Every row gives one point. Each table stands for the endless flat space through its points: a line for two points, a plane for three, and so on. Write the one point that lies in both, or say that there is none.

First:
| -0.38 | -0.06 |  0.31 | -0.25 |
| -0.48 | -0.20 |  0.17 | -0.19 |
Second (2 x 4):
| -0.40 | -0.01 |  0.44 | -0.34 |
| -0.54 | -0.05 |  0.56 | -0.46 |
They share: | -0.33 |  0.01 |  0.38 | -0.28 |

First (5 x 6):
|  0.44 |  0.15 |  0.24 |  0.73 | -0.12 | -0.52 |
|  0.10 |  0.79 |  0.22 |  0.01 | -0.94 | -0.04 |
|  0.43 |  0.63 |  0.32 |  0.36 | -0.84 | -0.22 |
|  0.37 |  0.32 |  0.00 |  0.38 | -0.18 | -0.38 |
|  0.16 |  0.11 |  0.84 |  0.35 | -0.48 | -0.02 |
Second, 2 rows:
|  0.60 |  0.31 | -0.04 |  0.65 | -0.32 | -0.07 |
|  0.06 |  0.37 |  0.62 |  0.17 | -0.50 | -0.49 |
They share: |  0.33 |  0.34 |  0.29 |  0.41 | -0.41 | -0.28 |

First:
|  0.33 | -0.31 |  0.15 |  0.48 |  0.23 |  0.15 | -0.28 | -0.48 |
|  0.67 |  0.12 |  0.66 |  0.40 | -0.11 |  0.82 | -0.75 | -0.50 |
|  0.19 | -0.41 |  0.43 | -0.05 |  0.44 |  0.07 | -0.34 | -0.18 |
|  0.45 | -0.25 |  0.58 |  0.12 |  0.21 |  0.44 | -0.57 | -0.34 |
|  0.71 |  0.36 |  0.55 |  0.50 | -0.11 |  0.77 | -0.58 | -0.56 |
Second:
|  0.35 | -0.33 |  0.51 |  0.26 |  0.23 |  0.18 | -0.14 | -0.08 |
|  0.27 | -0.21 |  0.37 |  0.22 |  0.17 |  0.20 | -0.36 | -0.20 |
They share: no point

First, 4 rows:
|  0.15 | -0.18 | -0.06 |  0.09 |  0.13 |  0.44 |  0.44 |  0.43 |  0.21 |
|  0.37 |  0.12 | -0.26 |  0.31 | -0.33 |  0.40 |  0.10 |  0.11 | -0.25 |
|  0.14 | -0.20 |  0.09 |  0.23 |  0.08 |  0.51 |  0.36 |  0.42 |  0.17 |
|  0.29 |  0.07 | -0.33 |  0.14 | -0.51 |  0.49 |  0.15 |  0.34 |  0.14 |
Second, 3 rows:
|  0.13 |  0.06 | -0.52 | -0.27 | -0.39 |  0.13 |  0.48 |  0.33 |  0.39 |
|  0.23 | -0.08 |  0.06 |  0.05 | -0.49 |  0.21 | -0.06 |  0.39 |  0.11 |
|  0.21 |  0.08 | -0.68 | -0.17 | -0.17 |  0.35 |  0.60 |  0.33 |  0.31 |
They share: |  0.26 |  0.01 | -0.39 | -0.01 | -0.22 |  0.39 |  0.33 |  0.36 |  0.17 |

First:
|  0.40 |  0.25 |  0.19 | -0.14 | -0.42 |  0.03 |  0.40 | -0.48 |  0.22 | -0.14 | -0.09 |
|  0.00 | -0.25 |  0.04 | -0.09 | -0.17 |  0.18 |  0.25 | -0.03 |  0.42 | -0.34 |  0.26 |
|  0.31 |  0.10 |  0.22 | -0.09 | -0.26 |  0.18 |  0.29 | -0.30 |  0.29 | -0.23 |  0.15 |
Second (3 x 11):
|  0.25 | -0.15 |  0.05 |  0.17 | -0.07 |  0.29 |  0.21 | -0.29 |  0.16 | -0.33 |  0.00 |
|  0.06 | -0.03 |  0.06 | -0.07 | -0.34 |  0.01 |  0.22 | -0.38 |  0.25 | -0.11 |  0.40 |
| -0.03 |  0.05 |  0.14 | -0.45 | -0.30 |  0.08 |  0.41 | -0.11 |  0.53 | -0.11 |  0.30 |
They share: no point

First (4 x 12):
|  0.44 | -0.11 |  0.31 | -0.09 |  0.31 | -0.33 | -0.87 | -0.05 |  0.93 |  0.26 |  0.21 | -0.37 |
|  0.04 | -0.33 |  0.07 | -0.01 |  0.07 | -0.32 | -0.34 | -0.38 |  0.16 |  0.03 | -0.18 |  0.41 |
|  0.56 | -0.71 |  0.61 | -0.57 | -0.05 | -0.57 | -0.27 | -0.23 |  0.33 | -0.40 | -0.15 |  0.17 |
|  0.40 | -0.57 |  0.44 | -0.39 |  0.13 | -0.45 | -0.21 | -0.32 |  0.33 | -0.33 | -0.27 |  0.26 |
Second, 4 rows:
|  0.41 | -0.54 |  0.00 |  0.21 |  0.31 | -0.01 | -0.62 | -0.43 |  0.92 | -0.13 |  0.15 |  0.06 |
| -0.06 | -0.23 |  0.48 | -0.43 |  0.29 | -0.50 | -0.28 | -0.30 |  0.06 |  0.02 | -0.42 |  0.07 |
| -0.12 | -0.45 |  0.56 | -0.51 |  0.25 | -0.20 | -0.56 | -0.40 |  0.42 | -0.24 | -0.52 |  0.13 |
| -0.08 | -0.47 |  0.57 | -0.56 |  0.15 | -0.21 | -0.54 | -0.38 |  0.41 | -0.32 | -0.60 |  0.30 |
They share: |  0.23 | -0.35 |  0.23 | -0.14 |  0.21 | -0.34 | -0.36 | -0.32 |  0.39 | -0.07 | -0.19 |  0.22 |

First:
|  0.37 | -0.23 | -0.01 | -0.05 |  0.02 | -0.29 | -0.26 | -0.44 | -0.34 | -0.74 | -0.48 | -0.09 |  0.56 |  0.37 |
|  0.42 | -0.29 |  0.33 |  0.19 | -0.34 | -0.14 | -0.15 | -0.36 |  0.04 | -0.45 | -0.27 |  0.27 |  0.25 |  0.27 |
|  0.21 | -0.37 |  0.43 |  0.47 | -0.38 | -0.38 | -0.36 | -0.42 |  0.18 | -0.30 | -0.24 |  0.45 |  0.25 |  0.31 |
|  0.17 | -0.53 |  0.88 |  0.70 | -0.88 | -0.26 | -0.25 | -0.40 |  0.75 |  0.17 | -0.15 |  0.90 |  0.00 |  0.32 |
Second, 6 rows:
|  0.19 | -0.18 |  0.11 | -0.09 | -0.18 | -0.07 | -0.60 |  0.15 |  0.31 |  0.14 | -0.41 | -0.05 |  0.42 |  0.46 |
|  0.11 |  0.20 | -0.12 |  0.22 |  0.17 | -0.23 | -0.63 |  0.13 |  0.39 | -0.12 | -0.67 |  0.07 |  0.25 |  0.08 |
| -0.16 | -0.31 |  0.39 | -0.07 | -0.06 | -0.45 |  0.11 | -0.74 |  0.01 | -0.33 | -0.09 |  0.24 | -0.02 |  0.40 |
|  0.45 | -0.89 |  1.01 |  0.50 | -0.98 | -0.20 | -0.14 | -0.55 | -0.33 | -0.51 |  0.30 |  0.68 |  0.58 |  0.69 |
|  0.13 | -0.48 |  0.85 |  0.93 | -0.88 |  0.11 | -0.44 | -0.21 | -0.19 | -0.67 | -0.16 |  1.03 |  0.82 |  0.45 |
|  0.66 | -0.62 |  0.07 | -0.24 | -0.46 | -0.10 | -0.25 | -0.52 |  0.39 |  0.01 | -0.17 | -0.21 | -0.10 |  0.38 |
They share: |  0.31 | -0.31 |  0.36 |  0.38 | -0.32 | -0.29 | -0.29 | -0.38 |  0.07 | -0.41 | -0.21 |  0.36 |  0.23 |  0.26 |

First, 3 rows:
|  0.21 | -0.45 |  0.08 |  0.02 | -0.24 | -0.06 |  0.24 |  0.24 | -0.43 |  0.01 | -0.17 | -0.15 | -0.20 | -0.17 |  0.51 | -0.12 | -0.36 | -0.15 |
|  0.28 | -0.38 |  0.08 |  0.08 | -0.15 | -0.09 |  0.15 |  0.28 | -0.34 | -0.03 | -0.13 | -0.19 | -0.14 | -0.06 |  0.53 | -0.13 | -0.37 | -0.08 |
|  0.42 | -0.40 |  0.16 |  0.07 | -0.12 | -0.06 |  0.09 |  0.27 | -0.34 | -0.01 |  0.00 | -0.14 | -0.03 | -0.05 |  0.60 | -0.08 | -0.44 | -0.12 |
Second:
|  0.28 | -0.43 | -0.07 |  0.08 | -0.29 | -0.05 |  0.40 |  0.37 | -0.29 |  0.02 | -0.08 | -0.32 | -0.54 | -0.21 |  0.45 | -0.20 | -0.02 |  0.05 |
| -0.16 | -0.46 | -0.09 |  0.03 |  0.05 |  0.07 |  0.29 |  0.25 | -0.34 | -0.23 | -0.29 | -0.35 | -0.26 | -0.30 |  0.22 | -0.23 | -0.43 | -0.09 |
|  0.11 | -0.40 | -0.26 | -0.04 | -0.58 | -0.01 |  0.22 |  0.56 | -0.13 | -0.02 | -0.64 | -0.64 | -0.15 |  0.06 |  0.35 |  0.22 | -0.34 |  0.11 |
| -0.38 | -0.25 |  0.26 |  0.38 |  0.15 | -0.23 | -0.02 | -0.01 | -0.34 | -0.27 | -0.51 | -0.09 | -0.32 | -0.21 |  0.47 | -0.25 | -0.26 | -0.45 |
|  0.18 | -0.92 |  0.09 | -0.31 | -0.17 | -0.21 |  0.69 |  0.01 | -0.78 | -0.19 |  0.03 | -0.09 | -0.40 | -0.44 |  0.06 | -0.59 | -0.27 |  0.01 |
|  0.19 | -0.69 |  0.55 |  0.21 | -0.42 | -0.35 |  0.15 | -0.06 | -0.37 | -0.14 | -0.26 | -0.12 | -0.47 | -0.35 |  0.56 |  0.04 |  0.15 | -0.55 |
They share: |  0.00 | -0.34 | -0.08 |  0.10 | -0.21 | -0.15 |  0.27 |  0.30 | -0.34 | -0.07 | -0.39 | -0.29 | -0.36 | -0.08 |  0.39 | -0.23 | -0.23 |  0.00 |

First (6 x 20):
| -0.18 | -0.26 |  0.14 |  0.21 |  0.01 | -0.12 |  0.37 | -0.18 | -0.04 | -0.07 | -0.05 |  0.20 |  0.10 | -0.32 | -0.06 |  0.12 | -0.30 |  0.18 |  0.35 |  0.34 |
|  0.19 | -0.06 |  0.25 |  0.35 | -0.22 |  0.31 |  0.11 | -0.66 |  0.20 |  0.28 | -0.42 |  0.46 |  0.54 |  0.07 |  0.33 |  0.14 | -0.34 |  0.44 |  0.20 |  0.07 |
| -0.14 | -0.32 | -0.02 |  0.52 | -0.32 | -0.26 |  0.36 | -0.15 |  0.33 | -0.44 | -0.20 |  0.31 |  0.11 | -0.48 | -0.05 | -0.04 | -0.33 |  0.44 | -0.17 |  0.32 |
|  0.17 |  0.03 | -0.06 |  0.23 | -0.04 | -0.18 |  0.38 | -0.68 |  0.13 | -0.08 | -0.42 |  0.52 |  0.55 | -0.08 |  0.36 | -0.01 | -0.12 |  0.29 |  0.20 |  0.04 |
| -0.35 | -0.54 |  0.38 |  0.04 |  0.17 |  0.36 |  0.09 | -0.23 | -0.09 |  0.46 |  0.05 | -0.04 |  0.19 | -0.19 | -0.17 |  0.40 | -0.27 |  0.19 |  0.61 |  0.29 |
|  0.21 | -0.16 |  0.33 |  0.74 | -0.69 |  0.57 | -0.04 | -0.27 |  0.57 |  0.05 | -0.47 |  0.41 |  0.17 |  0.03 |  0.52 | -0.10 | -0.67 |  0.88 | -0.22 |  0.11 |
Second:
|  0.01 | -0.35 | -0.07 |  0.13 |  0.06 | -0.15 |  0.43 | -0.71 |  0.08 | -0.43 | -0.16 | -0.12 | -0.32 | -0.59 |  0.11 |  0.03 | -0.14 | -0.01 |  0.02 |  0.78 |
| -0.30 | -0.06 |  0.17 |  0.25 | -0.22 |  0.07 |  0.10 | -0.11 | -0.03 |  0.10 | -0.32 |  0.26 |  0.12 | -0.16 | -0.18 |  0.52 | -0.27 |  0.39 | -0.28 |  0.28 |
| -0.16 | -0.13 | -0.04 |  0.19 | -0.14 |  0.02 |  0.22 | -0.50 | -0.14 | -0.18 | -0.12 |  0.01 | -0.07 | -0.54 |  0.07 |  0.20 | -0.31 |  0.07 | -0.04 |  0.50 |
| -0.11 | -0.20 |  0.20 |  0.40 | -0.27 | -0.06 |  0.31 | -0.29 |  0.02 | -0.01 | -0.04 |  0.30 |  0.25 | -0.41 |  0.05 | -0.03 | -0.56 |  0.32 |  0.32 |  0.18 |
They share: no point

First (7 x 24):
|  0.32 |  0.02 |  0.32 | -0.36 | -0.26 | -0.21 | -0.33 | -0.39 |  0.39 | -0.47 | -0.67 |  0.34 | -0.24 |  0.44 |  0.20 | -0.45 | -0.05 |  0.24 |  0.23 |  0.18 |  0.37 |  0.16 | -0.43 |  0.41 |
|  0.58 | -0.15 | -0.04 |  0.05 |  0.21 | -0.56 | -0.06 | -0.56 |  0.56 | -0.07 | -0.66 | -0.13 |  0.00 |  0.60 |  0.07 | -0.29 |  0.05 |  0.47 |  0.02 |  0.18 |  0.80 |  0.03 |  0.00 |  0.28 |
|  0.28 | -0.08 | -0.25 |  0.09 | -0.41 |  0.01 | -0.01 | -0.06 |  0.24 | -0.30 | -0.30 |  0.15 | -0.51 |  0.14 |  0.28 | -0.24 | -0.25 | -0.18 |  0.26 |  0.25 | -0.05 |  0.14 | -0.31 | -0.25 |
|  0.47 | -0.27 | -0.18 |  0.16 |  0.03 | -0.50 |  0.02 | -0.47 |  0.41 | -0.13 | -0.68 | -0.13 | -0.19 |  0.42 |  0.22 | -0.19 |  0.11 |  0.42 |  0.14 |  0.18 |  0.65 |  0.00 |  0.04 |  0.14 |
|  0.02 | -0.39 | -0.26 |  0.15 |  0.21 |  0.19 |  0.50 | -0.35 |  0.78 | -0.05 | -0.25 | -0.65 | -0.48 |  0.73 |  0.56 | -0.23 | -0.06 |  0.57 |  0.48 |  0.22 |  0.93 | -0.11 |  0.26 | -0.33 |
| -0.41 | -0.92 | -0.65 |  0.52 | -0.38 |  0.01 |  0.68 | -0.18 |  0.17 | -0.32 | -0.64 | -0.59 | -1.00 |  0.13 |  1.08 |  0.04 |  0.55 |  0.81 |  0.97 |  0.24 |  0.69 | -0.26 |  0.43 | -0.29 |
|  0.54 | -0.47 | -0.92 |  0.89 | -0.07 | -0.10 |  0.66 | -0.22 |  0.28 |  0.25 |  0.04 | -0.41 | -0.32 |  0.22 |  0.37 | -0.05 | -0.09 | -0.09 |  0.18 |  0.38 |  0.22 |  0.03 |  0.28 | -0.70 |
Second:
|  0.42 | -0.19 | -0.16 |  0.26 | -0.33 | -0.43 |  0.17 | -0.23 |  0.22 | -0.22 | -0.67 |  0.14 | -0.22 |  0.13 |  0.42 | -0.22 |  0.06 |  0.39 |  0.36 |  0.44 |  0.65 |  0.32 |  0.04 | -0.13 |
|  0.67 | -0.45 | -0.28 |  0.51 | -0.15 | -0.28 |  0.53 | -0.23 |  0.23 | -0.13 | -0.27 | -0.39 | -0.25 | -0.10 |  0.42 | -0.26 |  0.31 |  0.20 |  0.41 |  0.71 |  0.20 |  0.13 | -0.01 |  0.10 |
|  0.18 | -0.39 | -0.11 |  0.63 | -0.32 | -0.41 |  0.32 |  0.05 |  0.06 | -0.29 | -0.26 | -0.33 | -0.25 | -0.07 |  0.10 | -0.22 |  0.31 |  0.33 |  0.01 |  0.70 |  0.28 |  0.03 |  0.26 | -0.35 |
| -0.02 | -0.32 | -0.13 |  0.58 | -0.34 | -0.43 |  0.15 |  0.08 |  0.06 | -0.30 | -0.30 | -0.22 | -0.29 |  0.08 | -0.01 | -0.19 |  0.20 |  0.34 | -0.13 |  0.53 |  0.33 | -0.04 |  0.30 | -0.50 |
|  0.76 | -0.14 | -0.39 |  0.12 | -0.27 | -0.26 |  0.16 | -0.44 |  0.36 | -0.14 | -0.72 |  0.32 | -0.11 |  0.29 |  0.69 | -0.29 | -0.04 |  0.15 |  0.71 |  0.23 |  0.73 |  0.57 | -0.29 |  0.25 |
They share: |  0.37 | -0.28 | -0.39 |  0.33 | -0.16 | -0.28 |  0.17 | -0.26 |  0.29 | -0.11 | -0.40 | -0.09 | -0.32 |  0.27 |  0.29 | -0.21 |  0.03 |  0.17 |  0.24 |  0.28 |  0.34 |  0.05 | -0.03 | -0.09 |

First:
|  0.49 | -0.50 |  0.18 |  0.32 |  0.25 |  0.35 | -0.71 |  0.20 | -0.40 | -0.25 | -0.11 |  0.94 |  0.11 | -0.48 |  0.12 | -0.83 |  0.41 |  0.11 | -0.17 |  0.20 |  0.16 | -0.11 | -0.03 |  0.31 |
|  0.42 | -0.09 |  0.70 |  0.29 |  0.49 | -0.45 | -0.30 |  0.38 | -0.26 | -0.26 |  0.29 |  0.05 | -0.37 | -0.55 | -0.25 | -0.19 |  0.51 | -0.01 | -0.04 |  0.20 | -0.29 | -0.01 | -0.27 | -0.21 |
|  0.76 | -0.20 |  0.34 |  0.30 |  0.48 |  0.06 | -0.74 |  0.15 | -0.45 | -0.43 | -0.19 |  0.83 |  0.21 | -0.54 |  0.01 | -0.76 |  0.59 |  0.13 | -0.08 |  0.52 |  0.18 | -0.23 | -0.31 |  0.08 |
| -0.05 | -0.72 |  0.19 |  0.65 |  0.32 |  0.25 | -0.09 |  0.34 | -0.03 |  0.22 |  0.26 |  0.41 | -0.21 | -0.42 | -0.18 | -0.31 | -0.14 |  0.33 | -0.57 | -0.29 | -0.01 |  0.45 |  0.04 |  0.22 |
| -0.38 | -0.55 |  0.37 |  0.55 |  0.13 | -0.07 |  0.20 |  0.50 | -0.03 |  0.24 |  0.74 | -0.07 | -0.69 | -0.27 | -0.31 |  0.11 | -0.03 |  0.26 | -0.31 | -0.71 | -0.41 |  0.53 |  0.06 |  0.03 |
Second (6 x 24):
| -0.07 | -0.50 | -0.09 |  0.93 | -0.18 | -0.23 | -0.53 | -0.21 | -0.34 |  0.07 |  0.81 |  0.21 | -0.03 | -0.88 | -0.33 | -0.26 |  1.03 |  0.74 |  0.04 |  0.34 | -0.25 | -0.21 | -0.29 |  0.15 |
|  0.21 | -0.18 | -0.38 |  1.06 | -0.30 | -0.35 | -0.03 |  0.18 |  0.05 | -0.03 |  0.84 |  0.23 |  0.17 | -0.57 | -0.48 | -0.42 |  1.13 |  0.37 | -0.19 |  0.21 |  0.30 | -0.65 | -0.09 |  0.01 |
|  0.25 |  0.18 |  0.18 |  0.53 |  0.23 |  0.04 |  0.00 |  0.81 |  0.14 | -0.37 |  0.38 |  0.19 | -0.40 | -0.31 | -0.09 | -0.53 |  0.57 | -0.15 | -0.11 | -0.03 |  0.31 | -0.29 | -0.10 |  0.03 |
| -0.14 | -0.05 | -0.02 |  0.74 | -0.01 | -0.04 | -0.23 |  0.44 | -0.07 | -0.13 |  0.65 |  0.07 | -0.36 | -0.67 | -0.01 | -0.46 |  0.85 |  0.34 |  0.01 |  0.19 |  0.11 | -0.32 | -0.20 |  0.21 |
|  0.25 |  0.08 |  0.13 |  0.40 |  0.29 | -0.02 | -0.28 |  0.22 | -0.43 | -0.21 |  0.21 |  0.45 | -0.46 | -0.30 | -0.06 | -0.63 |  0.49 |  0.00 | -0.04 |  0.28 | -0.22 | -0.01 | -0.34 |  0.15 |
|  0.38 | -0.07 | -0.03 |  0.90 | -0.08 |  0.15 | -0.10 |  0.86 |  0.57 | -0.43 |  0.50 | -0.03 | -0.21 | -0.50 | -0.35 | -0.41 |  0.85 |  0.09 |  0.02 | -0.04 |  0.43 | -0.48 |  0.03 | -0.19 |
They share: no point

First:
|  0.25 |  0.42 |  0.07 |  0.17 |  0.72 |  0.54 |  0.27 | -0.60 |  0.12 | -0.25 |  0.57 |  0.64 | -0.57 |  0.31 | -0.10 |  0.09 |  0.02 |  0.13 |  0.89 |  0.53 | -0.92 |  0.15 |  0.62 | -0.13 |
|  0.57 |  0.20 |  0.66 |  0.19 |  0.27 | -0.07 | -0.15 | -0.55 | -0.17 | -0.68 |  0.23 |  0.74 |  0.14 | -0.78 |  0.35 | -0.21 | -0.40 | -0.46 | -0.07 |  0.17 | -0.04 |  0.02 | -0.19 |  0.44 |
|  0.47 | -0.05 |  0.17 |  0.74 |  0.67 | -0.01 | -0.20 | -0.54 |  0.36 | -0.15 |  0.59 |  0.63 | -0.24 |  0.22 | -0.36 |  0.37 | -0.27 |  0.12 |  0.38 |  0.05 | -0.57 |  0.09 | -0.38 | -0.05 |
|  1.07 |  0.67 |  0.83 | -0.02 |  1.04 |  0.31 |  0.69 | -0.12 | -0.36 | -0.53 | -0.04 |  0.66 | -0.25 |  0.31 | -0.25 |  0.13 |  0.18 | -0.48 |  0.64 |  0.22 | -0.36 | -0.51 |  0.16 |  0.04 |
|  0.36 | -0.06 |  0.89 |  0.00 |  0.39 |  0.09 |  0.45 | -0.60 | -0.90 |  0.23 | -0.27 |  0.37 | -0.23 | -0.59 |  0.12 |  0.11 | -0.04 |  0.14 |  0.47 | -0.59 | -0.07 | -0.55 |  0.39 | -0.03 |
|  0.37 |  0.31 |  0.63 | -0.20 |  0.43 |  0.21 |  0.26 | -0.52 | -0.82 | -0.51 | -0.29 |  0.69 | -0.20 | -0.66 |  0.08 | -0.41 | -0.03 | -0.22 |  0.44 | -0.01 | -0.25 | -0.21 |  0.32 |  0.41 |
|  0.56 |  0.05 |  0.60 |  0.13 |  0.20 |  0.00 |  0.18 | -0.29 | -0.21 | -0.11 |  0.04 |  0.43 |  0.09 | -0.37 | -0.27 |  0.08 | -0.10 | -0.19 | -0.03 | -0.23 |  0.04 | -0.28 | -0.51 |  0.21 |
Second (6 x 24):
|  0.59 |  0.21 |  0.29 |  0.55 |  0.45 |  0.31 |  0.31 | -0.76 | -0.61 | -0.54 |  0.54 |  0.32 | -0.23 | -0.04 |  0.19 |  0.27 | -0.11 | -0.17 |  0.29 | -0.29 | -0.11 | -0.13 | -0.10 | -0.14 |
|  0.05 |  0.45 |  0.53 |  0.08 |  0.05 |  0.35 |  0.31 | -0.36 | -0.25 |  0.11 |  0.22 |  0.43 | -0.27 |  0.02 | -0.61 |  0.07 | -0.17 |  0.55 |  0.14 |  0.61 | -0.20 |  0.07 | -0.44 |  0.11 |
|  0.91 | -0.31 |  0.21 |  0.06 |  1.07 |  0.01 |  0.87 | -0.50 |  0.17 | -0.29 |  0.34 |  0.37 | -0.13 | -0.04 |  0.45 |  0.45 | -0.21 | -0.29 |  0.74 | -0.83 | -0.12 | -0.33 |  0.56 |  0.11 |
|  0.45 | -0.11 |  0.70 |  0.22 |  0.44 |  0.04 |  0.62 | -0.11 |  0.35 |  0.29 |  0.15 |  0.24 |  0.06 | -0.30 | -0.25 |  0.26 | -0.23 |  0.24 | -0.04 |  0.30 | -0.17 | -0.21 | -0.16 |  0.60 |
|  0.25 |  0.27 |  0.55 |  0.26 |  0.63 |  0.05 |  0.49 | -0.78 | -0.17 | -0.63 |  0.72 |  0.37 | -0.17 | -0.18 |  0.07 |  0.41 | -0.39 |  0.23 |  0.32 | -0.21 |  0.36 | -0.07 | -0.18 |  0.17 |
|  0.13 |  0.53 |  0.32 |  0.03 |  0.17 |  0.36 |  0.27 | -0.59 | -0.43 | -0.18 |  0.38 |  0.48 | -0.36 |  0.12 | -0.40 |  0.11 | -0.14 |  0.37 |  0.42 |  0.22 | -0.20 |  0.07 | -0.16 | -0.19 |
They share: no point
